Each row of a before or after table is a point. The points were changed in one or more steps. Then noise was added and the rows were shuffled. The steps act on how far a point lies along the listed directions, d1 being the first. What was done? A step turns or swaps two directions, mirrors them in a line or flattens them onto one, adds a multiple of one to another, or multiplies one. Angles are multiples of 10 degrees, from the lower direction toward the higher: turns from -170 to 170, lines from 10 to 170 but not 90. Use the fewest steps. Two steps may share a direction if one is a turn and the other turns, adds or multiplies; they go together, in the order done. Otherwise the lowest direction goes first.

Directions:
(1): [-4.9  1.7]
(2): [1.7 4.9]
Before (8 x 2):
[[ 1.4 -3.4]
 [ 3.1 -7.1]
 [ 1.1 -2.0]
 [ 0.8  6.1]
 [ 5.1  1.7]
 [-3.1  0.9]
 [ 1.3  4.7]
 [-0.8  7.2]]
After:
[[ 6.3  5.7]
 [ 2.2 -1.0]
 [ 0.3  4.8]
 [ 1.0  4.4]
 [ 4.9 -2.0]
 [-4.1 -2.0]
 [ 1.8 -0.4]
 [-1.7  4.2]]
Steps: add -1 times d1 to d2

Directions:
(1): [ 2.7  3.1 -0.5  6.0]
(2): [ 5.4  1.8  3.6 -3.1]
(3): [ 2.6 -6.4  1.2  2.2]
(4): [ 3.3 -0.5 -6.3 -1.7]
Before, 13 rows:
[[ 2.7  2.3  4.9 -3.6]
 [ 7.1  0.8  5.8 -5.8]
 [-2.3 -1.8  1.3  0.5]
 [-5.1 10.2 -0.7 -4.7]
 [-0.3  5.2  4.8  1.0]
 [-0.7  1.0  3.3 -1.7]
 [ 0.0  0.5  0.8  5.7]
 [-1.5  0.1  3.2  0.4]
 [-2.7  3.8  2.0  2.3]
 [-3.2 -1.6  1.8  0.4]
 [-2.5  0.2  1.4  4.3]
 [ 0.6 -1.5  0.9 -1.8]
 [ 2.2 10.9  4.8  6.0]]
After (13 x 4):
[[-1.6  0.2  3.4  0.4]
 [ 4.3  7.7  5.4  8.3]
 [ 6.1 -5.8  2.8  8.2]
 [ 6.9  0.8  6.1 -5.8]
 [ 1.8  1.9  5.4  3.9]
 [-4.2  2.2  0.5  2.6]
 [ 0.8 -1.3  3.6  0.0]
 [-2.9 -0.9  0.8 -0.3]
 [-3.6 -1.5  1.8  0.4]
 [ 0.0 -1.1  0.3 -2.0]
 [-2.9  4.5  0.0  2.5]
 [ 4.4  0.2  5.1 -1.5]
 [-0.6  1.2  2.2  4.6]]
Steps: mirror d1 and d3 in the line at 160 degrees
